Every row gives one point. To make a cloud, some directions were put in groups of two or more. Within a group, all points are equally far from the middle, so they leave a hole (a ring in 2 directions, a hollow ball in 3). The other directions are filled evenly. Then the cloud was stretched, turned, moved and blurred a little. How many holes are there, and how many directions does each take, smallest first?
(in the rows, 100 means zero)

Cloud (21 x 3):
84 55 69

139 90 90

59 113 145

58 134 79

74 166 63

111 155 122

119 70 67

117 121 104

135 58 86

175 88 131

149 81 108

70 152 67

79 112 136

72 89 151

145 121 111

123 116 83

42 109 102

41 74 55

135 117 102

99 73 111

51 74 109
Holes: 0

Cloud:
115 99 125 134

155 80 134 53

48 96 87 99

136 102 62 119

85 86 126 57

132 91 121 124

153 93 147 101

183 127 134 46

71 84 96 61

154 91 99 80

94 144 122 91

97 148 81 105

142 138 167 112

144 102 76 82

100 100 164 56

83 114 137 67

128 109 66 69

97 117 138 122

121 81 77 61

123 154 102 114

128 129 59 105

113 61 104 96

140 108 118 131

58 99 93 80

93 79 138 61

98 103 161 51

86 104 142 101

187 167 170 74
Holes: 1 (3)

Cloud (50 x 6):
92 172 122 94 119 67

74 98 119 125 69 32

81 84 140 143 86 63

119 71 107 143 145 119

72 134 87 146 124 105

61 50 101 86 84 56

86 109 160 91 138 79

57 90 116 120 127 131

91 86 161 127 94 55

61 150 91 51 95 104

134 111 92 115 159 133

88 59 120 111 109 151

65 93 158 83 134 94

90 90 78 122 158 139

90 28 103 119 116 117

110 173 53 90 135 122

120 76 101 114 95 39

107 162 45 104 138 121

55 113 155 90 97 66

70 47 150 123 91 64

90 130 41 118 92 88

86 93 39 110 100 88

112 96 42 117 141 107

60 126 80 115 128 22

108 71 84 41 126 122

60 78 108 126 71 76

72 69 142 66 97 134

90 166 67 50 118 107

80 32 125 62 116 101

90 50 115 95 111 31

89 69 107 150 150 92

110 148 104 92 154 67

108 68 109 63 93 152

95 41 76 88 120 128

51 84 149 118 90 63

54 84 83 77 91 39

107 136 115 77 75 54

57 59 147 103 136 97

106 54 72 132 138 95

117 96 165 83 99 86

130 82 111 94 137 55

45 132 91 86 127 118

114 65 125 55 105 153

71 150 72 143 106 50

117 125 102 137 148 127

98 113 112 151 133 115

81 30 133 131 104 75

71 26 119 93 100 105

108 94 129 67 145 163

55 144 122 114 102 33
Holes: 2 (3, 3)
